Rows are points. Each copy is the shape, with its points in the same order, stretched, turned, moved and blurred by noise. Say if it was mirrored as well.
In the rows, zero is written as 128.

Shape (8 x 3)
[[136 154 103]
 [ 84 156  90]
 [107 170 117]
 [159 103  52]
 [129 113  54]
 [138  64 146]
 [157 144  97]
 [ 70 174 160]]
Copy 1 (8 x 3)
[[135 146  73]
 [113 200  97]
 [150 175  97]
 [ 65 113  41]
 [ 65 145  58]
 [ 93  73 155]
 [129 123  61]
 [169 197 158]]
Copy 1 is: only turned
Copy 2 (8 x 3)
[[112 157 108]
 [ 48 151 100]
 [ 85 132  88]
 [109 219 158]
 [ 77 204 143]
 [124  98 185]
 [132 170 125]
 [ 66  67  73]]
Copy 2 is: mirrored
Copy 3 (8 x 3)
[[ 94 102 100]
 [ 72  66 132]
 [ 78  98 134]
 [138  47  67]
 [114  49  97]
 [208 116 129]
 [112  96  90]
 [ 87 120 174]]
Copy 3 is: only turned

Shape (7 x 4)
[[ 81 230  51 126]
 [192 171 153  98]
 [127 123 176 156]
 [154 120 123 112]
 [ 77  77 149 146]
 [131 131 163 105]
 [103 128 194 112]]
Copy 1 (7 x 4)
[[219 139  57 111]
 [193 133 177  61]
 [116 101 102  81]
 [131 121 155 138]
 [ 71 125  84 147]
 [129 137 136  86]
 [102 150 123  73]]
Copy 1 is: mirrored
Copy 2 (7 x 4)
[[ 63 199 245 178]
 [197 173 164 183]
 [149 104 126 145]
 [136 159 112 146]
 [109  98  89  86]
 [172 141 129 122]
 [191 123 140  96]]
Copy 2 is: only turned
Copy 3 (7 x 4)
[[  7 128  76 148]
 [109 172  93  57]
 [131 129 162 107]
 [137 118 102  75]
 [132  63 176 117]
 [115 120 139  74]
 [109 109 180  82]]
Copy 3 is: only turned
Copy 4 (7 x 4)
[[225 158 136  34]
 [171  79 162 195]
 [ 87 112 171 159]
 [133  95 118 154]
 [ 48 146 115 137]
 [112 126 141 184]
 [ 91 156 164 201]]
Copy 4 is: mirrored

Shape (11 x 8)
[[ 81 124  86 103  87 148  72 150]
 [178 120 143 103 117 136 111 186]
 [180 111 105 205 165 174  96 193]
 [125  98 135 100  74 125 129  84]
 [ 67  88 133  99 151 149 145 142]
 [164 176 198 115 145 155  74 110]
 [ 60 126 100  88  81 147 135 153]
 [164 145 150 104 156 121  96 146]
 [ 82 120  97 173  86  87 117  97]
 [100 155 165 203 125 147 104 149]
 [116 134 186 198 103 110  39 120]]
Copy 1 (11 x 8)
[[132 178  87 144 109 125 175  99]
 [159 157 120  85  59 168 116 133]
 [225 185 123 102  87  82  80 203]
 [100 131 164 118 131 132 151  84]
 [123  93 118 180 140 172 166 158]
 [109 165  85  64 163 170  78 130]
 [149 144 119 186 124 159 185  89]
 [123 130  85  83 100 145  86 131]
 [116 149 148 170 133  72 116  80]
 [168 214 137 168 155 127  78 146]
 [ 86 232 123 145 136 107  67 149]]
Copy 1 is: mirrored
Copy 2 (11 x 8)
[[ 81 125  85 112   7 109 124 175]
 [104 136 112 154 153  98 122 219]
 [119 106 115 195 154  62  10 155]
 [175 150 137 113  73 149 170 124]
 [103  48 105 108  92  90 162 122]
 [ 67 219 115  85 188 108 111 115]
 [ 99  91  93 143  27 118 182 152]
 [ 67 156 137 103 150 111 106 167]
 [132 126 206 134  19 120 110  90]
 [ 75 153 164 154 118  59  89  77]
 [ 92 205 201  92 105  48  63 111]]
Copy 2 is: mirrored
Copy 3 (11 x 8)
[[159  87  42 160 116 149 119 164]
 [200 153 111 102 140  94 131 169]
 [207 177 122 179 202 135 108 233]
 [143  83 137 117  73 140 133 165]
 [106 114  97 136 143 123 163 173]
 [185  92 170  73 169 186 157 139]
 [118 119  49 143  97 130 121 143]
 [182 114 145 115 165 119 149 134]
 [107  50 127 172 108 150  70 154]
 [129 101 131 118 182 185  81 185]
 [152  15 145  86 170 190  74 203]]
Copy 3 is: only turned
